Each row of a before or after table is a point. One or more steps were done to the points. Then noise was added and the rows were shuffled. The steps act on how far a point lies along the listed directions, d1 being the first. Write out the steps. A step turns or swaps two directions, mirrors them in a line or flattens them onto one, adds a multiple of one to another, or multiplies one. Angles are multiples of 10 degrees, from the lower direction toward the higher: turns from -170 to 170, lines from 10 to 170 but not 90. Use the fewest steps. Two steps may share a direction if one is a turn and the other turns, adds or multiplies; they go together, in the order done. Otherwise the lowest direction goes first.

Directions:
(1): -0.02, 0.38
(2): 0.38, 0.02
Before:
0.45, 0.04
-0.10, 0.24
0.37, 0.28
0.34, 0.61
0.39, -0.19
0.00, 0.08
0.56, 0.37
-0.10, 0.43
0.15, 0.21
0.65, -0.19
-0.05, -0.22
-0.01, 0.48
0.24, 0.25
After:
0.06, -0.07
-0.02, -0.01
0.10, -0.05
0.33, -0.26
-0.26, 0.22
-0.07, 0.05
0.04, -0.03
0.26, -0.19
0.18, -0.17
-0.06, 0.04
-0.17, 0.15
0.49, -0.38
-0.25, 0.19
Steps: flatten d1 and d2 onto the line at 130 degrees

Directions:
(1): 0.23, 0.13, 0.44, -0.18
(2): -0.13, -0.22, 0.28, 0.38
(3): -0.02, -0.46, 0.03, -0.29
(4): -0.47, 0.14, 0.13, -0.17
Before (13 x 4):
-0.13, 0.14, 0.23, 0.16
0.02, -0.37, -0.15, 0.01
-0.22, -0.42, 0.14, -0.16
-0.02, 0.21, -0.43, -0.07
-0.21, -0.17, -0.44, 0.39
-0.40, -0.59, -0.13, -0.28
0.17, -0.29, 0.09, 0.02
0.05, 0.20, 0.00, 0.05
-0.31, 0.24, 0.01, 0.38
0.29, -0.27, 0.16, 0.20
-0.07, -0.37, 0.08, -0.03
-0.35, 0.32, 0.11, -0.43
0.11, 0.13, 0.16, -0.25
After (13 x 4):
-0.09, -0.80, -0.35, -0.01
0.07, 0.05, 0.48, -0.09
-0.15, -0.22, -0.32, -0.19
0.33, 0.14, 0.04, 0.08
-0.48, 0.00, -0.23, 0.30
-0.31, -0.12, -0.93, 0.24
0.09, -0.30, -0.15, -0.20
-0.01, 0.20, 0.06, 0.08
0.07, -0.20, 0.50, 0.40
0.14, 0.14, -0.08, -0.45
0.20, -0.45, -0.06, -0.13
0.16, 0.16, -0.34, 0.42
0.07, -0.05, -0.04, -0.35
Steps: multiply d1 by 1.6; turn d2 and d4 by -130 degrees
